Rows are points. To make a cloud, some directions were put in groups of two or more. Within a group, all points are equally far from the middle, so they leave a hole (a ring in 2 directions, a hollow ball in 3). The other directions are filled evenly. Then the cloud was stretched, turned, moved and blurred a little. How many holes are there, and how many directions does each take, smallest first?

Cloud, 22 rows:
[[-0.41  0.13 -0.14]
 [-0.37 -0.11 -0.28]
 [-0.07  0.33  0.27]
 [ 0.14  0.44 -0.46]
 [ 0.32  0.12 -0.64]
 [ 0.51 -0.20 -0.05]
 [-0.35  0.30 -0.12]
 [ 0.44 -0.24 -0.10]
 [-0.30  0.38 -0.18]
 [ 0.44  0.29 -0.18]
 [-0.26 -0.13  0.00]
 [ 0.65 -0.04  0.03]
 [ 0.04  0.47 -0.03]
 [ 0.43 -0.18 -0.22]
 [ 0.22 -0.32 -0.12]
 [-0.22 -0.04  0.20]
 [ 0.33  0.21 -0.56]
 [-0.07  0.27  0.40]
 [ 0.46  0.37  0.15]
 [ 0.50  0.12 -0.24]
 [ 0.56 -0.07 -0.11]
 [-0.26 -0.04  0.11]]
Holes: 1 (2)

Cloud:
[[ 0.13 -0.64  0.09 -0.20]
 [ 0.21  0.48 -0.15  0.14]
 [ 0.44  0.32 -0.20  0.20]
 [-0.16  0.25 -0.35 -0.29]
 [-0.05 -0.31  0.34 -0.37]
 [ 0.10 -0.30 -0.48 -0.17]
 [ 0.04 -0.02 -0.55  0.07]
 [ 0.15  0.03  0.42 -0.25]
 [-0.34  0.30 -0.22 -0.18]
 [ 0.31 -0.11 -0.34 -0.45]
 [-0.02 -0.01  0.39  0.23]
 [-0.44  0.11  0.06  0.19]
 [ 0.63 -0.18 -0.04  0.09]
 [ 0.37  0.44 -0.05  0.08]
 [-0.33 -0.31 -0.15  0.29]
 [ 0.12  0.00 -0.44  0.33]
 [ 0.46  0.13 -0.21  0.30]
 [ 0.39 -0.14 -0.30 -0.46]
 [ 0.26 -0.42  0.32  0.15]
 [-0.02 -0.08  0.24 -0.51]
 [ 0.33 -0.57 -0.10 -0.21]
 [ 0.26 -0.60 -0.09 -0.21]
 [ 0.59  0.00 -0.10  0.20]
 [ 0.16 -0.07 -0.47 -0.37]
 [ 0.45 -0.50 -0.08 -0.20]
 [ 0.47  0.30 -0.17  0.19]
 [-0.02 -0.22 -0.51  0.09]
 [ 0.09 -0.12  0.46 -0.21]
 [ 0.58 -0.38  0.00 -0.05]
 [ 0.64  0.11 -0.08  0.03]
 [-0.43  0.10 -0.10 -0.29]]
Holes: 2 (2, 2)
